Rows are points. To make a cloud, some directions were put in groups of two or more. Within a group, all points are equally far from the middle, so they leave a hole (a ring in 2 directions, a hollow ball in 3). The other directions are filled evenly. Then the cloud was stretched, turned, moved and blurred a little. Count the holes, and give their numbers of directions, smallest first.

Cloud (22 x 3):
[[ 17 -19 -32]
 [ 62  18   2]
 [ 23  16  20]
 [ 15  22 -28]
 [-22  55   1]
 [ 19 -16  -8]
 [-47  -1  35]
 [ 41  20  19]
 [-38  22  76]
 [ 21  48 -20]
 [-42  -3 -14]
 [ 47   2  71]
 [-26 -56  17]
 [  4 -45  41]
 [ 21  -2 -41]
 [ 13 -37  22]
 [-35  65  14]
 [  9 -34  40]
 [-18  33  -6]
 [ 24 -25  24]
 [-37  30  41]
 [-12  51  30]]
Holes: 0

Cloud (50 x 6):
[[ 53 -31  -5  21  22  17]
 [ 24 -17 -50 -71  48   4]
 [  9  -7 -27 -63  23 -24]
 [ -7   2  11  76  10  29]
 [  6 -50 -54  42 -14  14]
 [-18 -25  30  -9  51 -23]
 [ 69 -27  21 -25 -10   9]
 [  9 -16  39 -22  33  48]
 [  2  -4  15 -44  15  43]
 [-42 -15  17  41  15  53]
 [ 16   7  -3  24  78  20]
 [-33 -29 -21 -51  23  21]
 [ -4 -14   0 -60   9  53]
 [-14  -2  25 -50   1  30]
 [ 36  -2 -24 -57  18  -2]
 [-35 -10   5  15 -16 -26]
 [ 33 -40 -38  41  -4  41]
 [ -5  25  86 -20   8   6]
 [ 31 -13  55 -27   3  -5]
 [ -6   5 -50 -12 -64   8]
 [-10 -10 -40 -58  22  39]
 [ 14  37 -10 -27 -14 -13]
 [ 11  -8  30 -10  20  31]
 [ 29 -27  18 -15  17  34]
 [ -4   2  -7  65  -8  51]
 [ 18   5  11  19  36 -60]
 [ -7 -38 -31 -36  44  49]
 [ -2 -14 -53   3  22  55]
 [ 16 -11 -41  29 -35  90]
 [ 21  55  -3 -44 -12  23]
 [  4 -42 -44  25  13  66]
 [ 63 -45  24  13  32 -12]
 [-49 -17  51 -17   3  47]
 [ 15  11 -36  33  53  20]
 [-35  27  18   6 -33  22]
 [-37 -42  -7  63  35  25]
 [  1 -24 -27  38  21  47]
 [ -9 -13   0  71  -5  -3]
 [-20  52  33  -4  39  22]
 [ 19 -11  -9  35 -66  54]
 [-22 -27 -54 -21 -16   6]
 [  0  42  38  57  11  39]
 [ 18  11   7 -56 -47  11]
 [ 24 -31 -27 -29  73  -2]
 [ 53 -44  -6  43   0 -17]
 [-11 -13  -9 -57 -22   4]
 [-42 -15  -5 -46  24  40]
 [  8 -18 -20  53 -35 -11]
 [-14  34   1  17  38  25]
 [ 39   2 -12  18 -41  77]]
Holes: 0

Cloud (89 x 8):
[[-26 -76 -18  -9 -33   4  -7 -42]
 [ 65 -24 -23  10 -58   1  27  15]
 [-35  23  12  44 -16  38  -4 -27]
 [ 30 -36 -15 -41 -35  52  40  24]
 [ 55 -53 -22  17 -36  19  39 -14]
 [ 37  -3  -5  28  11  36   6  -8]
 [-36 -17 -28  45 -12   9 -27 -11]
 [ 23 -49 -38 -33 -32  68   0 -50]
 [-23  28 -61 -12 -20  12 -44   7]
 [ -2 -19  -4 -48 -41  40   5 -40]
 [ 11 -74 -69  -8 -84  28  20 -23]
 [ 11 -62 -25 -45 -25  37 -10  -1]
 [ 25 -18 -17 -63 -10  63 -20 -20]
 [-33  46  20 -48  -7  24  37  -2]
 [ 18 -71 -48 -29 -38  51  25  -5]
 [-42  -6 -10  13 -27  39 -37  -8]
 [ 41 -40 -21  -2 -71  25  76  -8]
 [ 15   6   7 -55  35  15  -4 -27]
 [ 48  22   4   3  12  32   1   5]
 [ 42  11 -13 -17  22  31  -3 -13]
 [  9  27 -17 -43 -12  -4  33 -50]
 [-11  -4 -56  59  21  43  10  -2]
 [-33  10 -72  13 -15  -8  12 -35]
 [-34 -33 -42  16 -56  50 -46  22]
 [-23  13   5 -36  18  16  50 -52]
 [-28  39 -15   3 -30  16  18 -33]
 [-26  25 -45 -57   6  14  23 -47]
 [ 20 -20 -43 -30   4  58  21 -66]
 [ 32  10 -57  21  25  56   4 -47]
 [ 50  31   5  -6  13 -28   3 -31]
 [-31  34  34  -2 -41  27   4  15]
 [ -1 -38  26  22  25   0  22 -54]
 [ -3 -16 -11 -23 -74  18  54  20]
 [-10 -86 -22  -4 -46  35  21 -29]
 [ 18 -31 -73  50  24 -18 -19 -18]
 [ 14  12 -82  35 -13  18   9 -10]
 [-21 -23 -38  16 -70  37  21 -43]
 [  5  64 -16  17  25   2 -19  14]
 [ 35  38  16  -5  28   1 -60  -2]
 [  9 -16  38 -50 -30  20  13  -6]
 [ 44 -38 -56  71 -25  35  42  14]
 [ 16  50 -25  13   7  -7 -33 -46]
 [ 14 -15 -41  69   2   5 -24 -43]
 [ 36  -4 -35 -23  18  35  16 -33]
 [ 20 -18 -54  -3 -58  42  20 -64]
 [ 36 -43 -63  17 -48  14 -42 -73]
 [-24 -33 -66   1 -50 -18 -21 -14]
 [-29  15   9 -43 -12  22  41  40]
 [ 23  -3 -25 -63  11  24  25  17]
 [-18 -21 -49  75 -51  31  14 -21]
 [ 29 -30 -43 -42  26  -8 -35 -37]
 [ 45  42 -25   8 -10  -6  16  49]
 [ 12  10   2 -62 -29  -5  20 -12]
 [ 11 -21 -77  52 -42   2   1  -8]
 [ 16  -7 -12 -43   2 -14  24 -49]
 [ -8  45 -22   0 -22   7 -49 -27]
 [-19 -58 -20  -1 -69  15  20 -26]
 [-24  -5 -15 -51 -34  -2   0   2]
 [ 20  11 -58  46 -10  35  10  23]
 [ 34 -10 -38   1   4  72  -8  32]
 [ 15 -45  42 -22  -9 -12  -9   5]
 [ 35  -8 -40  24 -64   3  -5  -4]
 [ 13 -25 -50  56  22  12  17  11]
 [ -8 -43  12  25 -31  59  23  32]
 [-11 -37 -43  20  41   3 -11  19]
 [-19 -40 -25  73  -3  20  23   4]
 [ -1 -43 -54  29 -62 -35 -10 -48]
 [-25 -41  20   6 -62  14  11   7]
 [-34  45  -4  15 -18  33  -3   1]
 [  0  -7  45 -16 -30  68  38  23]
 [ 12   8  39 -16  15  52 -25  14]
 [-19 -58 -35  31 -69 -14  26 -56]
 [ -7 -23  -7  -8  17   1  86  23]
 [ 39 -28 -22 -25 -35  37  21 -38]
 [-47  20 -16 -26  -5  -2 -15  25]
 [-21 -14 -22  50  17 -14  -1  24]
 [ 31 -21   0 -22 -26   1  45 -36]
 [ -1  -4   6  56 -70  23  -6  32]
 [ 27   5 -21  33  13  12  31  64]
 [ 23 -11 -35 -15  -9 -10  87 -32]
 [  4  -6  -9  34  -4  37  -1  57]
 [-10  -7   1 -72   5   4 -28 -47]
 [  4 -72 -10 -37 -35  37 -15  11]
 [ 19 -53 -40 -15  25  11 -18 -48]
 [ 18  11 -41 -58 -27  45  19 -28]
 [-41  22  23   1  47   9  18 -22]
 [ 45  44 -16   7  12  34  17  23]
 [ 53  -8 -29  32 -62  -2  17  13]
 [-12  48  15  26 -26   2 -12  18]]
Holes: 1 (3)

Cloud (94 x 9):
[[-26 -21 -13  21 -10  28  21  -4   9]
 [-17   4  71 -51  17 -15  28  -9  14]
 [-19 -20 -11  40  20  61  -3 -33 -13]
 [ 27 -34  46   8  33  66  30  13  15]
 [-26 -34  28  -1  15  15  60  46 -23]
 [ 13 -56 -24  17 -14  11  15  -2 -27]
 [-12  10   3  57  14  27  63 -40 -13]
 [ 44  34  13 -37  -4 -23  26   4  -4]
 [ 28  20  21  -6  45 -42  17 -10 -26]
 [ -1 -31 -49   5  23 -31  14 -48 -18]
 [ 17 -12  25  39  21   6  55 -42  -5]
 [  3  16 -34  21   4  58  17 -27 -28]
 [ 23   2 -28  -7 -45  30  16 -25  35]
 [  3 -31  72 -27 -66 -38  16   7 -46]
 [ -9 -31  79 -26  -7  -7  46 -22 -55]
 [  5 -14 -39  10 -43 -36  47 -15 -39]
 [ 50 -67   4 -57  13   5 -30   9  -4]
 [ -5 -59  -7  -5 -14  -2 -40 -40 -19]
 [  3 -15 -14 -36 -35   7  43 -29  10]
 [-30  -5  34 -61  45 -21  55  24 -31]
 [ 28  18  13 -16 -53  17 -10  22  -6]
 [ 56 -20 -15  33  -3 -36 -21   4  24]
 [ -4  25  52  19  28 -12  81 -27   3]
 [  7 -30  12 -51 -44 -11  23  23  13]
 [  1  -4 -14  63  12 -41  11   8  -6]
 [-41 -37  39 -36 -20  45  52  14 -24]
 [ 29 -26  -5  11   5 -32 -46  -1 -38]
 [ 22 -49  35   8   8 -26  21  27  -9]
 [-11  18  23  23  30  40  65  -1 -41]
 [ 13  16  29 -17 -56   3  12 -16  30]
 [ -8 -14 -34  16  18  13  59 -16 -25]
 [-25 -23 -32 -20  56  13  55  24  -5]
 [ 51  21 -18  -8 -20 -22  20  -5  32]
 [-59 -22  16  31  -3 -17  47 -24  -8]
 [ 10 -35 -39 -15 -11 -14 -15 -64 -28]
 [  1  25  -8  73  32  23  14  12   1]
 [ 31   5  14   4   5  43   5 -47  37]
 [ -5   1  -4 -25  16  -8  94  26 -25]
 [ 36  -6  27  -5   7 -20   4   7  22]
 [ 37 -21 -66  49  10   0  16 -59  10]
 [ 13 -40 -24  11  45 -19 -16  18  16]
 [ 13  21  31   3  48  36  28  12 -43]
 [ 40 -11 -25 -12  51  26  21  -8 -28]
 [  5 -21  -3  22  43  -6  24   6 -70]
 [-49 -28  64  -8 -15  49  42  29 -16]
 [ 10 -11  -6 -26  20 -40  59 -18 -26]
 [ 35  -7  10  28  -6 -61  42  42 -23]
 [ 13 -57  44  21  20  48 -21  25   7]
 [  4 -31  17 -30  -6   0 -48 -13  -6]
 [-37  10 -29  40  32 -30  50 -49  12]
 [ 70 -10  -2  26  35   1   4  12  -6]
 [-24   1 -26  76  32   9  31 -35 -36]
 [-12 -18  24 -15 -20  -6  57  35 -53]
 [ -6  16   2 -16  25  26   9 -60  16]
 [  1  -1 -49  56  16  12   9  25 -10]
 [ 13 -18  15  -1 -65  36   7  27 -16]
 [ 17  45  22  -2  -8   1  62  63 -61]
 [ -4  12  45  57 -23  12  28 -55  22]
 [ 11  41 -26  43  14   3  48 -39  22]
 [-37  19   4  21 -36 -16  45 -25 -44]
 [ 25 -45 -24 -20  25   5   1 -55  -9]
 [ 43  47 -52  39 -20 -13   0 -23  -5]
 [  2 -27 -14  -4   9  12 -47 -59  18]
 [ 28 -36 -23 -32  56  11   2  28 -43]
 [ 63  -7  -3   9  22  16  16  -8 -24]
 [-22  -8   2 -39   1  40  69 -13   5]
 [ -4 -35 -15 -54  35 -10   9   8 -29]
 [-12  -4   9 -18 -48 -36  21 -15  -1]
 [ 31  -3 -23  23  24  -5 -15 -27  44]
 [-64  16   1  30  16   1  95  18 -45]
 [ -6  47   9  35  31 -19  59 -42  18]
 [ 61  -1 -56  50 -15   1 -21 -40  38]
 [-15  38  51  14   7  18  11 -40   1]
 [ 31  51  19  -7 -13  -3  35  33   7]
 [ -8   2  50 -37  10 -36   7 -19   4]
 [ 35  31  -2  29   1  20  79  14 -25]
 [ 18  -4  32  22  15 -41  49  21 -48]
 [ 41  33   7  36 -29   1 -13 -43 -24]
 [  3 -18 -10 -54 -44 -16  40  20  -6]
 [-33  58  57   6  14  -4  34   7 -31]
 [ 43  30  39 -20 -42   3  34 -24  19]
 [-51  18  34  30  -5  37  75 -45   1]
 [-50 -13  10 -12   5 -52  50  -2 -52]
 [ 36  58   3 -28 -10 -32  22  10 -13]
 [-12  -7 -25  63  24  21  17 -37 -38]
 [ 29  12 -13  18 -53  16 -14 -10  -3]
 [ -8  14  14  47  18  15  87 -23 -18]
 [ 10 -28 -55  17  -7  -5  19  10 -30]
 [-13 -18  43  33  30  29  49 -45 -21]
 [ 42  13 -39  -4 -18  28 -20 -59   3]
 [-16  23  -9  32  13  19  25  35 -46]
 [ 38 -36  27 -44  17  17 -37 -16  35]
 [ 15  71   1  40 -12  46  83  30 -20]
 [ 47   6  38 -14 -10 -30  47   0   1]]
Holes: 1 (4)

Cloud (103 x 9):
[[-44  39   2  -8  -4 -17 -31  27 -18]
 [  5 -37 -25   5  29 -21  27 -50 -28]
 [ -3 -35 -44  58   2   4   2   6 -30]
 [ -4  -7  -4  -6   6 -30 -37  19   0]
 [ 18  18 -53  16 -22 -31  27  19  11]
 [ -4 -13   3   5  39  -7 -37 -62 -12]
 [ 43 -62  10   6  78 -13  -4 -43  21]
 [ -5  33 -14  46 -16 -11 -29   7   1]
 [ -4  23   0  18 -17 -23  -9  27 -15]
 [ 18  42  15  15  17  32 -15  36   0]
 [ 20  13 -37  33   2  54   1  40  -9]
 [-13   6  13  26  -6  23  33  15 -40]
 [ -4 -16 -41  21  40 -49 -13 -43 -20]
 [  7 -16   2  41 -28 -44  44  12   5]
 [ 32 -39 -68  64 -15  30  15  31  26]
 [ 22  -5  15  -5 -37  40 -12  15 -43]
 [-19 -77 -39 -19   1  -2   0 -33  -8]
 [ 26 -41   3 -56  38 -31   6 -53 -28]
 [  9   6 -17 -39  23  48  -1  44 -53]
 [ 56 -17 -22  54  57  13 -17 -17 -16]
 [-19  47 -27 -38 -26  39  -6 -18 -53]
 [ -4  19 -47 -10 -22  31  -3  35 -56]
 [ 59 -20  -6   7   2 -12 -26 -37 -50]
 [ -2  39 -18  65 -33   0  82  21 -27]
 [-14 -50  23  45  26  69  21  27 -11]
 [ 14  12 -15  47 -17 -26  29   1 -52]
 [ 18 -39  -1 -14   9  -3  49  14 -16]
 [  0   7 -11  18 -32  47 -19  53 -26]
 [-17  42 -44  51  40  23  15  52 -21]
 [-12   4 -40  11   5  45  50 -21  -8]
 [ 21 -44   8  -6  34 -48  -6 -23  -2]
 [ 18  49 -38  50 -24  11  27 -25   5]
 [-11  -2 -38   1  48  13  -7 -36 -13]
 [-23 -35 -15 -33 -14  16  17 -18   5]
 [ 43 -36   1   3  95  21 -35 -31 -47]
 [-25 -24 -22  32  -6  44  -5  54  -4]
 [  6  51 -68  36 -15 -34  18  -8 -47]
 [-25 -20  -6   4 -36 -31  72  26  -5]
 [ 20   7 -18 -21  60  62   9 -29 -20]
 [-34  20   7  29  38 -17 -22 -24 -63]
 [ -1   0  17 -13   7  47  22   1 -63]
 [ 52  32   1  29 -12 -26  27  36 -40]
 [-21  -2 -44  -4   4  36  38  19 -46]
 [-22  57 -21   5  17  44  14  -8 -10]
 [ 25 -64 -28  33  17   2 -35  -5   1]
 [ 42  -5  -1 -45  17 -33  19 -54 -57]
 [  2 -47   2  56  51 -33   3  22  11]
 [-17 -10   3  18  -6  46  20  29  41]
 [ -7 -25 -30  20   9 -54  44 -39   6]
 [ -9  10  36 -19  37  34 -25   9  20]
 [ -5  37   9 -21  37  -6   8 -10 -44]
 [-26 -16 -25  33   5   2   5 -46  -9]
 [-54   4 -16   7  33  34   6  -9  26]
 [ -5   1  25  27 -19  -5 -15   5  -8]
 [ -9 -14 -20  61  24  21 -29  -3  11]
 [ -2 -37  38   5  17 -52 -22  -7 -18]
 [  7   2 -54  18 -20  53  29  41 -13]
 [ 19  13 -17  -9  31 -11 -29 -26  10]
 [-46  -2  15 -31  18  54 -34  22  15]
 [ -3  15 -15   6 -27  10  27  43 -21]
 [ 13  55   4  44 -24  -6   3 -32 -40]
 [ 39 -25 -18  54  48  32 -38 -22   7]
 [-32  -4  22 -66 -24  46 -12 -12  -4]
 [-11   7   5  27 -21   8  77 -19 -29]
 [-47  59 -25   0   9   7  15 -29 -40]
 [ -7  33   0   9  31 -32 -45 -10 -45]
 [ 19   6  -3  63  76 -35   0  -2 -55]
 [  1 -29  -5  43   4  22  33  13   9]
 [-33  -6 -26  -5  -9  36  78  20 -60]
 [ 18 -23  15 -14  75  14  -8  -3  30]
 [-25 -26  58 -14  41 -23 -19 -61  10]
 [ 37 -26  19  29  46  -6 -54 -29 -25]
 [-62  20  -6 -30 -21  68 -26  18 -21]
 [ -1 -48 -15  10 -11   5  21  14 -68]
 [-37  64 -32  25  15 -21 -17  19 -50]
 [  7   8 -44 -14 -31 -15 -15 -21 -39]
 [ 33 -65   2 -35  27  12   7  -6 -31]
 [-53 -23   8  12 -15  26 -17 -25 -54]
 [ 33   3  -5 -51  -9 -13 -35 -48 -65]
 [ -4  29  13 -11 -57  15  15   4  15]
 [ -8 -50 -10   0  49   4  23  -9  24]
 [ -2  -6   2  14 -43   3  38  16 -27]
 [-43 -23 -15 -17  48 -28 -25 -37  14]
 [ 22 -13  29  21  44  60 -33  -9 -35]
 [ -2  18  18 -49  -7  23   3 -27  -9]
 [ 38 -23  -3  35  47   2  23 -36  37]
 [-18   9 -23   2  -8  47  51 -25 -28]
 [ 24 -35  15   6 -24  20   1  19 -58]
 [ 23 -33 -35  14 -46 -19 -54  13  10]
 [  5  31  -7 -33 -48  68 -26   2 -27]
 [-52  20 -27   8  43   2 -12  29 -47]
 [ 25 -19 -21   6 -16   9 -28  10  -2]
 [ -7  14 -20  24  55   1  60 -68 -21]
 [ -7  -2  15  38  -2  22  -6  38 -19]
 [-32   4 -42  -3  37   0  50  25  33]
 [-41  11 -47  19 -60  50  16  26  -4]
 [ 45 -20  -8  -5  -7   8  14 -23 -39]
 [-24   0 -35  75 -17  39   2   9  39]
 [ -1  46 -28  20 -45  19   5   3 -45]
 [ 20 -45 -25  -2  22  26  -7  41  33]
 [ 22  34   9 -47 -10  -9 -34 -73 -28]
 [-25  21 -37  18 -40  37  42  44 -22]
 [-32  -3 -18  -3 -26 -14  46 -35  29]]
Holes: 0
